Each row is a point. Each copy is the shape, with its points in the same order, stretched, turned, moved and blurred by noise. Is it also mirrored, or only turned?

Shape:
[[  1.3   1.6]
 [  6.4  -2.7]
 [  2.0   0.2]
 [ -3.2   4.5]
 [-10.2  -2.0]
 [ -1.5  -1.4]
 [  9.8  -1.0]
 [ -3.2   0.5]]
Copy 1:
[[-3.8 -0.8]
 [-1.4  6.0]
 [-2.0  0.7]
 [-4.1 -5.9]
 [ 8.5 -8.0]
 [ 2.1 -1.2]
 [-5.7  7.7]
 [ 0.9 -3.4]]
Copy 1 is: only turned
Copy 2 (8 x 2):
[[ 2.9 -1.6]
 [ 2.6  6.1]
 [ 2.4  0.6]
 [ 2.8 -6.9]
 [-6.3 -8.3]
 [-1.2 -2.3]
 [ 4.9  7.2]
 [-0.2 -3.9]]
Copy 2 is: mirrored
Copy 3:
[[ 1.6  1.3]
 [ 1.5  6.6]
 [ 0.7  3.1]
 [ 0.2 -1.3]
 [-9.6 -1.7]
 [-1.9  3.0]
 [ 5.2  6.9]
 [-3.5  0.9]]
Copy 3 is: mirrored
Copy 4, 8 rows:
[[-1.5  4.0]
 [-6.0  0.6]
 [-2.3  2.8]
 [ 1.9  5.6]
 [ 7.2  0.1]
 [ 0.5  1.1]
 [-8.7  2.8]
 [ 1.6  2.4]]
Copy 4 is: mirrored

Shape:
[[ 0.3  4.6  2.5]
 [ 1.6  5.9 -0.7]
 [ 6.2 -0.5  2.9]
 [-3.6  0.6  1.2]
 [-0.6  8.3  4.3]
 [-6.7 -3.9 -1.0]
 [-3.6 -5.8 -1.0]
 [-0.7  3.0  1.3]]
Copy 1 (8 x 3):
[[ 4.6  2.4  4.8]
 [ 5.4  4.9  2.6]
 [ 7.9 -5.0 -0.1]
 [-2.6  0.6  2.7]
 [ 6.2  4.9  9.7]
 [-8.8 -2.2 -0.2]
 [-7.2 -4.9 -3.1]
 [ 2.2  1.2  3.9]]
Copy 1 is: only turned
Copy 2:
[[ 5.3 -1.9  2.8]
 [ 4.4 -1.4  6.8]
 [-0.9 -5.8 -3.6]
 [ 1.5  2.7  1.7]
 [10.2 -2.5  5.1]
 [-3.3  7.1  0.2]
 [-5.6  5.1 -2.5]
 [ 3.2  0.0  3.1]]
Copy 2 is: mirrored

Shape (9 x 6):
[[ 1.5  3.7 -5.3  5.6  4.8  5.7]
 [ 0.6  4.1  1.0 -3.5  2.1 -4.1]
 [ 4.5 -0.7 -0.3 -2.4 -1.6 -1.9]
 [ 2.9  0.1  0.4  3.9  2.2  6.0]
 [-4.2 -5.9 -7.8 -4.0 -7.5 -0.4]
 [-2.8  4.3 -1.2  1.4  2.9  3.8]
 [ 3.6  7.2  5.5  5.8  0.9  2.3]
 [-1.4  0.4  4.0  1.0  4.3 -6.2]
 [-1.6 -8.9 -1.9 -8.5 -3.3  5.2]]
Copy 1 (9 x 6):
[[ 3.7  7.1 -7.7 -3.9  2.9 -2.3]
 [ 5.8 -0.7  0.1 -0.8 -0.9 -3.3]
 [ 0.0 -1.0  0.4 -0.6  1.7  1.4]
 [-1.6  5.4 -4.2  0.5  3.0 -1.8]
 [ 0.6 -4.6 -4.4  2.0  5.4  8.9]
 [ 5.2  5.4 -5.4  1.3  1.1 -2.3]
 [-0.3  9.4 -2.0  0.6 -5.0 -1.3]
 [ 1.3 -2.5 -3.2  1.4 -2.2 -6.1]
 [-2.3 -4.3  0.2  6.6 10.4  2.2]]
Copy 1 is: mirrored
Copy 2, 9 rows:
[[ 8.1 -1.1 -4.3  6.3  0.3 -3.7]
 [-1.2  7.5  4.9  0.6 -0.2  0.8]
 [-0.9  1.5  2.6 -3.5 -1.8 -1.7]
 [ 1.3 -2.7 -7.1  2.2 -0.2 -2.8]
 [ 8.5 -6.2  7.8 -4.3 -6.0  9.2]
 [ 4.1  0.4 -2.7  5.7 -1.2  2.6]
 [-6.0  1.4 -2.6  8.1 -0.6 -5.3]
 [-1.9  4.7  2.4  1.3  7.7  2.2]
 [ 2.5 -4.7 -4.5 -8.6 -8.1  9.8]]
Copy 2 is: mirrored

Shape, 15 rows:
[[ -5.6  -2.4   5.5  -4.7  -2.4   3.9   0.7   2.1  -0.1]
 [ -3.0   6.6  -4.1  -2.0  -3.4   3.3   4.5  -1.5  -2.4]
 [  0.6  -5.0  -0.2  -0.9   3.9   6.5   6.5  -3.3  -9.9]
 [ -5.1   1.0  -0.6   0.2   4.3  -4.3   6.5   4.0  -3.3]
 [  0.6   3.5  -4.3   2.3   3.4   0.7   3.5   3.3  -3.7]
 [  1.1  -1.4   1.5   1.4  -0.7   5.7  -8.3  -6.1   0.0]
 [ -1.5  -6.1   4.3  -2.8  -1.0  -1.5   3.3   1.6   2.8]
 [  3.0  -6.9   6.4   0.0   0.5   2.0   2.7   5.1   1.4]
 [ -1.5   7.3  -0.8  -1.4   1.3  -1.8  -2.9   1.2 -10.9]
 [ -4.3   0.7   0.9  -4.0   4.8   5.7   8.9  -0.3  -4.2]
 [  3.2  -6.1   2.2  -0.3  -5.7   1.5  -0.6   0.4   3.3]
 [  1.9  -1.4   2.7  -6.3   4.3  -0.8   3.4  -1.7   0.1]
 [  3.2   3.6   1.3   9.2   1.6  -5.5   5.0   2.1  -4.7]
 [ -5.1   2.5   0.8  -3.3   1.6   0.6   2.5   5.2  -0.2]
 [ -0.9  -8.0  -5.2  -4.0   6.5   1.2   2.3  -1.9   4.7]]
Copy 1:
[[ -0.1   0.4   3.2  -2.4   0.2  -3.4   6.7  -0.6   5.3]
 [  1.1   4.0   1.1   0.4  -8.4   1.1   5.0   2.5  -0.4]
 [ -0.4  -6.8  -0.5  -4.3 -13.7  -8.5   1.4  -5.6   7.7]
 [  5.2  -1.8  -6.6   0.5  -3.6  -0.6   3.1  -4.1  -1.8]
 [  1.7  -1.7  -5.4  -1.6  -7.5  -0.9   0.4   1.8  -1.6]
 [ -9.1  -1.3   3.7  -1.3  -2.5   1.1  -0.8   3.6   5.7]
 [  2.3  -6.2  -0.3   0.9   0.6  -1.2   5.4  -1.1   4.2]
 [  0.0  -9.5  -0.9  -4.0  -0.5  -4.7   5.7   1.2   5.0]
 [ -0.9   2.0   0.2  -0.9  -4.9  -2.7  -2.7  -1.3  -5.7]
 [  3.3  -1.2  -0.7  -6.0  -9.8  -3.5   5.4  -4.7   5.5]
 [ -1.6  -6.4   1.5   1.3  -0.6  -1.2   4.5   4.9   4.6]
 [  4.2  -6.5   1.6  -3.9  -4.7  -0.4   1.0  -4.2   3.8]
 [ -2.0  -6.2  -6.7   2.2  -5.2   1.2   4.7   0.6  -9.6]
 [  3.8   1.9  -1.9  -2.6  -0.9  -1.3   4.0   0.1   0.8]
 [  5.3  -5.4  -4.2  -0.9  -5.5   0.6  -3.1  -2.3  12.6]]
Copy 1 is: only turned
Copy 2 (15 x 9):
[[  0.0   0.5  -3.0  -3.7   7.2   2.0  -0.9  -6.3   3.6]
 [ -3.7  -2.4   3.7  -5.7  -4.1   1.9  -0.1  -5.2  -4.2]
 [  1.7   0.9  -0.6  -0.2   5.1  -8.5   9.4  -6.3 -10.6]
 [ -1.1   3.3   2.2  -6.4   4.1   5.5   6.6   5.8  -5.7]
 [  2.0  -1.4   2.5  -3.4  -2.3   2.3   5.1   2.5  -6.9]
 [ -1.4  -7.9  -3.5   8.1  -1.1  -8.7  -1.6  -4.1   2.1]
 [  2.9   4.0   0.1  -3.5   8.5  -0.8  -0.5   1.7   1.5]
 [ 10.1   3.4  -0.6   0.1   8.3   0.1   1.5   0.1   2.6]
 [ -6.4   0.0  -2.2   4.9  -3.1   3.5   2.3  -1.7  -9.5]
 [  2.5   2.6  -0.6  -8.7   4.3   0.0   9.9  -2.8  -3.9]
 [  4.1  -1.3   0.0   1.2   3.1  -3.5  -6.0  -2.4   1.6]
 [  4.0   7.4  -4.3  -1.5   4.0  -5.2   3.2   3.8  -2.5]
 [ -0.6   1.6   8.0   5.7  -2.5   5.4   6.1   5.4  -7.6]
 [  0.5   2.2  -1.2  -7.4   3.4   6.7   2.2   1.2   0.1]
 [  5.9  -0.6  -3.3  -9.6   5.6 -10.3   1.6   7.4  -2.3]]
Copy 2 is: only turned
Copy 3:
[[ 0.0 -0.2 -2.2 -2.8 -7.4  3.9  0.7  1.6 -2.3]
 [ 0.9 -1.3 -3.2 10.5 -8.3  0.5  3.1 -3.5 -5.0]
 [ 2.6  4.0 -3.6 -1.5  0.9  1.5 10.9 -3.1 -6.0]
 [-1.1  0.7 -5.7 -1.4 -6.7 -7.7  1.2 -2.8  2.5]
 [ 3.2  2.6 -1.4  4.0 -2.9 -6.3  0.4 -0.7 -3.0]
 [ 3.4 -1.6 -1.7 -0.5  8.3 12.4  1.8  4.5 -6.0]
 [-3.2  0.1  1.2 -4.1 -2.6  2.0  3.4  3.0  4.4]
 [-1.1  0.8  6.6 -5.9 -1.3  1.3  1.2  6.2  0.8]
 [ 4.1  5.6 -5.5  3.2 -0.4 -4.8 -5.5 -8.0 -6.9]
 [-0.9  2.8 -6.6  1.6 -7.8 -0.8  7.2  0.4 -3.7]
 [ 0.2 -2.8  6.5  0.1  0.4  4.9  2.0  4.2  1.9]
 [-3.6  6.3 -2.2 -0.1  0.3  2.5  4.7  1.5  3.1]
 [-5.3 -1.6  2.2 -0.6  1.8 -9.9  0.7 -1.1 -5.4]
 [ 2.4  0.9 -3.3  1.7 -9.0 -3.5 -2.5  0.6  0.1]
 [ 3.8  1.8 -4.4  1.2  1.4  5.4  8.4  3.9  9.9]]
Copy 3 is: only turned
Copy 4, 15 rows:
[[  4.6   0.8  -2.3   0.7   1.0   0.5  -6.4  -6.2  -3.1]
 [  0.1   3.9   6.3   4.0   0.4   2.6   4.6  -2.3  -0.7]
 [ 11.1  -4.1  -2.4  -1.5   8.2   1.4   4.0   1.0   1.5]
 [ -4.7  -3.3   0.6  12.5   5.3  -1.5   0.6   0.3  -0.3]
 [ -3.4   0.3   2.6   6.8   1.6   0.0   3.7   4.2   2.3]
 [  6.4  -1.7   1.3 -10.5  -6.5  -2.5  -0.2  -1.0  -3.2]
 [  3.1  -5.4  -4.9   3.0  -0.6   0.6  -7.1  -6.2  -1.5]
 [  5.4  -4.8  -6.6   2.3  -0.4   0.4  -7.7  -3.6   3.9]
 [ -5.2   6.6   2.3   5.8   2.6  -8.2   5.1  -0.6   2.0]
 [  4.6  -2.9   2.2   1.9   9.9   3.3   0.0  -2.2   0.9]
 [  5.8  -2.4  -4.5  -0.8  -6.9   1.7  -4.7  -5.2  -0.9]
 [  0.5  -6.0  -2.3  -0.8   4.9   0.0  -1.2  -7.1   3.8]
 [ -0.9  -2.9   3.6  14.1  -3.3  -6.8   3.8   3.7   7.3]
 [ -3.7   0.9   0.1   5.9   3.8   0.3  -3.3  -2.2  -1.3]
 [ -0.3 -11.2  -4.5  -4.8   2.7   7.6  -0.8  -0.8  -5.0]]
Copy 4 is: mirrored

Shape (15 x 12):
[[  1.2  -4.1   2.2   4.3  -1.9  -8.9  -2.0  -0.4  -1.6   4.4  -0.1   2.4]
 [  8.0   2.3   1.1   3.3  -5.1   2.6   2.2  -2.1   8.2   3.7  -2.7  -4.7]
 [  0.4  -9.6  -1.6   1.5   0.1  -5.4  -2.3   5.2  -2.3  -0.9  -4.4  -3.2]
 [ -3.5  -4.4  -2.0  -2.4  -4.3  -4.6  -6.5  -3.1   4.9  -1.0   1.8   4.7]
 [ -7.4  -1.7   0.7   6.6   3.3  -0.7   6.1  -4.3   0.9  -3.0   3.7   2.9]
 [ -2.1   4.8   4.8   1.6   2.1   2.3   1.7   4.1   7.2  -4.7   3.7  -4.4]
 [ -8.5   2.5  -3.0  -1.2   2.7   2.6   3.7 -10.2   7.4  -5.6   4.0   0.3]
 [ -2.1  -2.2  -4.8   0.0  -1.5   0.5  -3.0  -8.3  -3.5  -5.5   4.3  -2.0]
 [  1.7   1.6   1.2  -8.6   2.8   5.4  -2.1  -9.1   4.6   1.5   2.8  -4.0]
 [  4.4   5.2   1.7  -4.4   0.2  -0.7   1.2  -0.8   0.7   1.4  -5.6  -6.0]
 [ -3.5  -3.0   1.4   2.3   4.0   1.3  -2.2  -1.4  -3.3  -2.3  -3.6   0.8]
 [  7.3  -2.1  -5.1   0.7  -1.9   0.5  -0.9   1.4  -2.5   1.5  -4.8   1.7]
 [  4.2  -0.8  -7.9  -1.4   0.3   0.2   3.1   0.4   0.9  -2.5   4.0  -1.5]
 [  3.7   5.2   0.6   2.8   7.5  -4.9  -2.4  -3.9   5.1   2.4   0.2  -4.2]
 [ -2.1   3.2  -4.5  -0.8   0.6   2.5  -1.5   2.0   2.3   4.7   0.4  -4.6]]
Copy 1, 15 rows:
[[  0.3   5.6  -0.7   1.4  -0.5  -1.9  -8.6   2.6   1.6   4.7   7.8   8.3]
 [  0.0   2.3  -0.9   5.2   3.3   5.4   2.9   2.9   0.7  -3.5  -4.2   5.4]
 [ -1.0  -6.4   4.4  -1.1   4.6  -0.9  -9.9  -1.0   0.7   8.8   3.4   5.0]
 [  1.4   2.3  -3.6  -6.8  -2.1   6.8  -5.0   3.0   1.4   5.2   0.9  -1.6]
 [  3.2  -1.8  -0.5  -1.8  -4.0   3.2   4.0  -1.8   4.6  -5.3   9.2   3.2]
 [  2.3  -7.6   5.8   2.4  -1.5   5.5   4.3   5.0  -2.2  -9.7  -2.0  -4.6]
 [  1.6  -4.1  -2.8  -2.6 -10.0  12.4   9.9  -0.5   1.9  -7.3   2.2  -3.1]
 [  1.2  -1.3   0.2   1.1  -7.8   4.3  -2.6  -6.5  -0.9   1.4   1.6  -0.2]
 [ -7.4   0.9  -3.9   2.1  -8.4   6.4   3.6  -0.4  -7.8  -6.7  -4.9   0.2]
 [ -5.2  -3.4  -1.4  10.4  -3.2   2.2   0.1   3.0  -6.6  -0.3   0.4   2.4]
 [ -2.3  -5.8  -1.7   1.0  -1.8  -0.2  -5.9  -2.2   2.2  -0.7   4.5   1.3]
 [ -3.3  -0.1  -3.2   3.1   3.8  -5.5  -1.7  -2.5  -0.1   7.8  -0.1   4.6]
 [ -0.6  -2.2   3.0   1.0  -1.6  -1.6   7.3  -3.5  -2.8   4.2  -1.3   1.9]
 [ -3.4  -1.1   3.2   6.5 -11.0   2.2   0.7   4.9   1.1  -5.0  -0.7   6.1]
 [ -5.7  -1.0   3.1   3.9  -1.2   3.9   3.9   0.5   1.6   1.4   2.5  -2.9]]
Copy 1 is: only turned
Copy 2:
[[  3.1  -0.2  -9.7  -4.0  -3.5   3.6   1.8   5.0  -2.5   6.7  -4.3   3.4]
 [  3.7  -3.8  -0.1  -4.0  -0.1  10.4  -3.2   3.9   0.1  -7.5   3.0  -1.2]
 [ -4.8  -1.9  -3.1  -7.6  -6.0   1.4   5.0  -0.8  -5.0   7.2   1.2  -3.7]
 [ -2.0  -3.9  -5.3  -6.3  -4.9  -6.2   3.1   9.0   3.2   6.3   3.1   7.7]
 [ -6.6  -1.6   0.7   1.4   4.7   3.3  -5.5   5.1   5.5   5.4   0.0   2.7]
 [ -6.7   0.9   3.5  -5.5  10.7   1.6  -3.0   0.3  -3.6  -6.8   5.5   4.8]
 [-10.7  -6.8   5.6   6.4   4.2  -2.4  -4.7   8.4   8.4  -1.8   4.4   4.7]
 [ -4.0 -10.9   3.0  -0.4  -5.6  -2.5  -2.7   1.8   1.8   2.4  -2.2  -1.4]
 [ -3.4  -1.9   3.7   5.1   0.2  -6.0  -3.6   7.9   0.4  -9.8   2.3  -4.4]
 [  0.4  -0.9   3.3   3.2  -2.1   5.1   2.3  -2.2  -4.3  -8.8  -2.3   1.5]
 [ -7.3   1.4  -0.5  -1.2  -4.9   0.6  -3.6  -1.0   1.2   2.3  -1.1  -1.2]
 [  4.4  -2.5  -1.6  -4.1  -7.3   5.5   3.6  -4.6   3.3   1.6  -0.4  -3.7]
 [  0.9  -7.2   2.1  -1.6   3.0   1.0   4.9  -3.0   2.6   1.5   2.8  -4.1]
 [ -4.5  -3.4 -10.1   3.4   4.5   2.8  -1.5  -0.2  -2.1  -8.9  -0.3  -1.7]
 [  1.4  -2.2   0.0   3.5   0.1  -1.4  -2.9  -4.2  -1.7  -2.7   7.4   0.2]]
Copy 2 is: only turned
Copy 3:
[[ -2.3   4.3  -0.4   4.5   2.9  -3.1  -5.8  -3.9   2.7   1.5  -5.3   8.2]
 [  0.7   1.3  -1.8  -3.8   1.8   5.1  -1.1  -6.2   4.0  -7.9   6.6   0.9]
 [ -0.9   3.6   3.0  -0.5   2.4  -5.0   1.1  -4.0   4.3   1.5 -14.0   4.8]
 [ -3.7   2.1  -5.6   1.1  -3.9   1.2  -9.0  -7.0  -6.3  -0.5  -7.7   2.5]
 [  0.9  -5.8  -6.3   2.3   2.3   7.6  -1.0   5.3  -2.2  10.0  -4.0   9.1]
 [ -3.7  -7.3  -1.2  -4.8   3.1   3.0   1.3   6.6  -2.8  -5.7   1.6   3.9]
 [  0.8  -9.8 -13.5  -0.4   0.1  10.5   0.7   0.0  -8.9   6.3   1.1   1.8]
 [  8.1  -5.3  -4.9   0.4  -4.6  -1.7  -3.7  -4.4  -4.5   7.6  -0.7   2.8]
 [  3.9   1.7  -8.8   1.1  -3.2   2.6   4.9  -1.0 -10.4  -5.4   4.7  -3.5]
 [ -2.1  -1.0   1.9  -0.1   6.8  -2.2   5.7  -4.5  -0.7  -4.4   3.0  -5.3]
 [  2.7  -0.4   1.2   3.7   4.8   1.6  -2.1   3.7  -1.2   5.3  -7.1   0.1]
 [  3.0   7.7   4.3  -5.0   2.9  -3.6  -1.6  -5.6   4.1   2.5  -3.5  -3.3]
 [  2.7   1.3  -3.4  -9.4  -1.1  -4.6   3.4  -3.9   0.3   4.3  -1.1   2.2]
 [  0.5   0.9  -8.2  -0.1  12.3  -3.4  -0.4   0.9   0.8  -4.5   3.1   5.1]
 [ -4.3  -1.9  -3.8  -1.6  -1.6  -4.4   2.2   2.2   3.4  -1.1  -1.1  -2.0]]
Copy 3 is: mirrored
Copy 4:
[[ 4.6 -2.0  6.3 -6.0  2.7 -0.2 -8.4 -1.8  3.0  8.1  0.8 -3.2]
 [-4.3  5.4  9.4 -8.3 -0.4  1.1  5.9 -2.8  1.4 -0.1 -2.7 -3.7]
 [ 1.0 -9.3  4.1 -2.8  5.3  6.7 -8.4 -2.4  3.6  3.4 -0.2 -4.5]
 [ 3.0  1.4 -3.1 -6.1  6.1  0.1 -6.3  1.7  3.7  1.9  3.8  8.9]
 [ 3.7 -5.5  0.7  7.1  5.5 -2.7  0.8  1.8 -2.9 -0.6 -9.9  6.8]
 [-4.0  1.5  3.9  5.0 -1.0 -2.2  2.8  1.5  6.6 -6.4 -7.3  1.6]
 [-0.5  1.3 -9.3  4.3  3.1 -6.2  3.3  1.3 -1.5 -7.8 -5.9 13.7]
 [ 2.5  2.5 -5.7  3.7  2.3  3.9 -3.4  0.8 -3.1  0.2  0.7  2.5]
 [ 0.8  7.9 -2.9 -2.6 -5.5 -5.4  4.7 -1.5 -1.0 -8.3  6.6  1.1]
 [-8.6  1.8  2.8 -4.1 -2.7 -4.8  1.2 -5.8  2.0 -2.8  1.6 -4.6]
 [ 1.1 -1.7  3.3  4.6  2.5 -0.3 -5.9  2.6 -2.6 -5.1  0.1  0.0]
 [-4.3 -2.4  5.5 -4.0  1.3  3.7  2.3  2.8 -2.9  5.5  4.1 -3.4]
 [-2.5 -4.3 -3.0 -0.7  0.9  4.7  6.7  3.9  0.7  4.8  0.4  0.5]
 [ 1.9  2.1  1.3 -7.4 -2.1 -6.7 -3.4  3.4  0.8 -2.4 -4.5 -2.7]
 [-0.4  2.0 -1.2 -3.1  6.9 -4.7  3.1  1.6  4.2 -1.8  1.4 -3.5]]
Copy 4 is: only turned
